Each row is a point. The last column is the point's height on a tilted bowl or saddle (a function of degree 2), plus a little noise. Count its main directions that bend up, bend down and stay straight.
(in the rows, 128 means zero)

Points (10 x 3)
[[112  85 116]
 [157  87  39]
 [137 166 112]
 [134 155 118]
 [174 209  92]
 [120  89 113]
 [142 109 107]
 [ 61  38 121]
 [111 128 128]
 [ 67 147  45]]
Directions: 0 up, 1 down, 1 straight

Points (17 x 4)
[[119  68 164 143]
 [237 128  43   7]
 [152  99 104 124]
 [113  56 109 110]
 [172  98 162 156]
 [133 129  91 119]
 [134 106  90 117]
 [219 103 133 119]
 [156 116 166 156]
 [ 91 176  95 113]
 [111 144  97 123]
 [142 152  44  83]
 [184 160 182 142]
 [ 99  85 156 134]
 [104 175 177 131]
 [120 155 112 125]
 [ 74 183 158 117]]
Directions: 0 up, 2 down, 1 straight

Points (15 x 4)
[[185 153 183 101]
 [ 70  86 110 156]
 [ 69 164 138 161]
 [115 135 164 117]
 [175 156 195  87]
 [154 143 124 119]
 [133  93 172 115]
 [101 120  82  85]
 [ 99 144  74  79]
 [225 193 110 230]
 [115 104 131 125]
 [159 111 203  65]
 [188  78 126 132]
 [103 118  81  86]
 [ 34 143  99 157]]
Directions: 2 up, 1 down, 0 straight

Points (22 x 5)
[[ 75 102 175 121 179]
 [116 206 146 182  88]
 [186 184 128 118 151]
 [ 81 209 110  92  26]
 [ 81 139  63  31 159]
 [178 116 121 100 121]
 [151 120  71 145 147]
 [ 92 125 161  83 119]
 [166 183  96 162 159]
 [122 118 134  59 105]
 [135 167 131  69  75]
 [142 127 149 103  98]
 [107 137 128 185 123]
 [152 147 155 130 108]
 [109  94  52  80 158]
 [130 197  99  60  80]
 [163 145 137  73  99]
 [156 234 193  98 152]
 [154  72 165 127 175]
 [148 118 133 130 112]
 [144 156 125 228 220]
 [157 195 107  59 108]]
Directions: 3 up, 0 down, 1 straight

Points (45 x 7)
[[ 90 114 146  63 121 126 161]
 [122  91 110 224 156  93 140]
 [136 149 149 246 158  58 167]
 [ 67 150  89 126  85 175 166]
 [ 65 132 101 115 158  80 153]
 [170 179  34 123 104 106 179]
 [135  67  29 114 141 164 157]
 [149  77 139 141 119 159 136]
 [ 78  96 158 122 171 206 143]
 [113 101 137 149 142 165 130]
 [128  72  82 127  77 184 153]
 [119  94 128 133 173 110 134]
 [139 122  75 147  42 130 162]
 [ 14 169  99  85 166 124 179]
 [138 163 117 166 115  86 149]
 [151 113  72  84 118 162 158]
 [101 144 141 162 138 147 135]
 [183  95 120 158  93 191 148]
 [ 53  80 215  38  31 152 249]
 [129 150 219 153  97 156 165]
 [ 96 181  73 127 135 188 160]
 [140 124 156  55 200 146 160]
 [ 66  91 130 161 206 179 136]
 [ 60 136 168 141 143 127 147]
 [172 128 141 163  84 136 149]
 [165 160 133 238 115 149 155]
 [122 160 112 127 109 110 148]
 [188 154 138 128  40  23 194]
 [118 148  13 133 171  82 173]
 [160  87 104 137 141 172 136]
 [148 107 106 195 152 116 133]
 [116  92 121  97  93 118 150]
 [155 194 119 114 114 131 162]
 [159 137 109  97 135 193 154]
 [171  66  83 114 147  73 153]
 [203 140 113 134 124 109 154]
 [138 182 245 176 140 121 176]
 [103 225 175 150 141 121 166]
 [ 98 108 156  45  95 131 177]
 [112 122 195 156 183  98 145]
 [193 137 118 103 132 162 156]
 [116 128 153 160  33  82 173]
 [ 81 118 127 113  82 133 156]
 [102 138 141 143 146 162 135]
 [115 100  17 101  98 152 172]]
Directions: 6 up, 0 down, 0 straight
